Each wall is flat, endless, passes through zero and stands at right angles to its row. A trip goes straight from one point to another. Which walls does it cross, in order?
In the rows, zero is written as 128.

Walls:
(1): [161 151]
(2): [145 125]
(3): [163 140]
(4): [ 97 119]
(5): [110 146]
(6): [ 81 212]
(7): [137 159]
(8): [154 108]
Trips:
[173 180] to [126 140] => 8, 2
[166 110] to [157 104] => none

Walls:
(1): [152 145 143 117 132 116 138 134 118 135 103 170]
(2): [146 129  74  73  84 124  70  77  79 127 139 145]
(3): [156 120 115  89 156 134  89 119 182 172 131 144]
(4): [148 142 105 148 122  70 106 105 141 116  98 113]
(5): [124  79 141 128 142  91  83 129 137 148 145  85]
Trips:
[145 166 139 152  88 153 162 107 146 105  93 141] to [169 132 135 158 126 104 110 142 108 109 113 146] => 2
[126 159 140 174  81 150  69 154 157  96  99  93] to [112 130 137 144 131 103 161 100 182  79 106 127] => 5
[105 126 141  97 122 159 141 130 161 158  91 133] to [105  82  95 169 184 121  94 117 195 121 141 154] => 1, 5, 4
[ 82 135 111 134 169 180  84 169 102 143  90 103] to [157  77 148 113 108 181 167 129 100 116  50 128] => 3, 5, 1
[121 131 115 126 126 155 130 106 137 140 146 175] to [106 163 101 145 160 111 145 132 105 133  70 144] => 4, 3, 2
[163 138 137 109 153 101 126 134 171 148 146  99] to [155 171 102 144  89 134 142 108 169 130 149 127] => 5, 2
